Every row gives one point. Before rounding, the points of a table are all equally far from one centre. They may lie mostly on one side of it. Write the centre, to within rounding.

Points, 9 rows:
[[ 0.02 -0.82]
 [ 0.43 -0.26]
 [ 0.28 -0.69]
 [ 0.37 -0.07]
 [ 0.35 -0.60]
 [ 0.30  0.02]
 [ 0.37 -0.57]
 [ 0.37 -0.57]
 [ 0.40 -0.51]]
Centre: [-0.07 -0.32]

Points:
[[ 0.13  0.28  0.57 -0.33  0.63 -0.23 -0.55  1.07  0.18  0.17  0.01]
 [-0.12  0.24  0.29  0.43  0.02 -0.60 -0.42  0.30  0.89 -0.02  0.88]
 [-0.19  0.01  0.14 -0.17  0.18 -0.05 -0.84  0.67 -0.06 -0.25  1.02]
 [ 0.22  0.70  0.40 -0.45  0.59  0.17 -0.10 -0.05  0.53 -0.20  0.32]
 [-0.26  0.38  0.14  0.02  0.55 -0.19 -0.71  0.00  0.98  0.11  0.18]
 [ 0.50 -0.25  0.14 -0.48  0.00 -0.53 -0.78  0.86  0.19 -0.13  0.66]
 [-0.14 -0.13 -0.48 -0.08  0.40  0.19 -0.65 -0.06  0.28  0.17  0.18]
 [ 0.19 -0.18  0.15 -0.23  0.42 -0.75 -0.93  0.27  0.54  0.43  0.21]
 [ 0.23 -0.27  0.03  0.09  0.71 -0.26 -0.72  0.09  0.46 -0.20  0.90]
 [-0.15  0.39 -0.31  0.40  0.41 -0.68 -0.49 -0.31  0.17 -0.11  0.67]
 [ 0.17 -0.12 -0.41 -0.24  0.18 -0.60 -0.83  0.28  0.61  0.37  0.30]
 [ 0.45 -0.30 -0.33  0.12  0.66 -0.56 -0.50  0.41  0.07  0.17  0.63]
 [ 0.18 -0.28  0.39 -0.39  0.59  0.02 -0.72  0.64  0.43 -0.29  0.73]
 [-0.12  0.07  0.23 -0.59  0.87 -0.19 -0.65 -0.14  0.05 -0.22  0.44]
 [ 0.32 -0.03  0.01 -0.07  0.93 -0.37 -0.65  0.12  0.83 -0.29  0.05]
 [ 0.46 -0.50 -0.01  0.13  0.67 -0.28 -0.40 -0.01  0.37  0.17  0.53]
 [-0.14 -0.17 -0.04 -0.35  0.37 -0.43 -0.49  0.80  0.34  0.44  0.70]
 [-0.43  0.14  0.01  0.08  0.14  0.17 -0.48 -0.02  0.14 -0.09  0.99]]
Centre: [ 0.08  0.16  0.18 -0.01  0.14 -0.35 -0.33  0.31  0.19 -0.22  0.20]
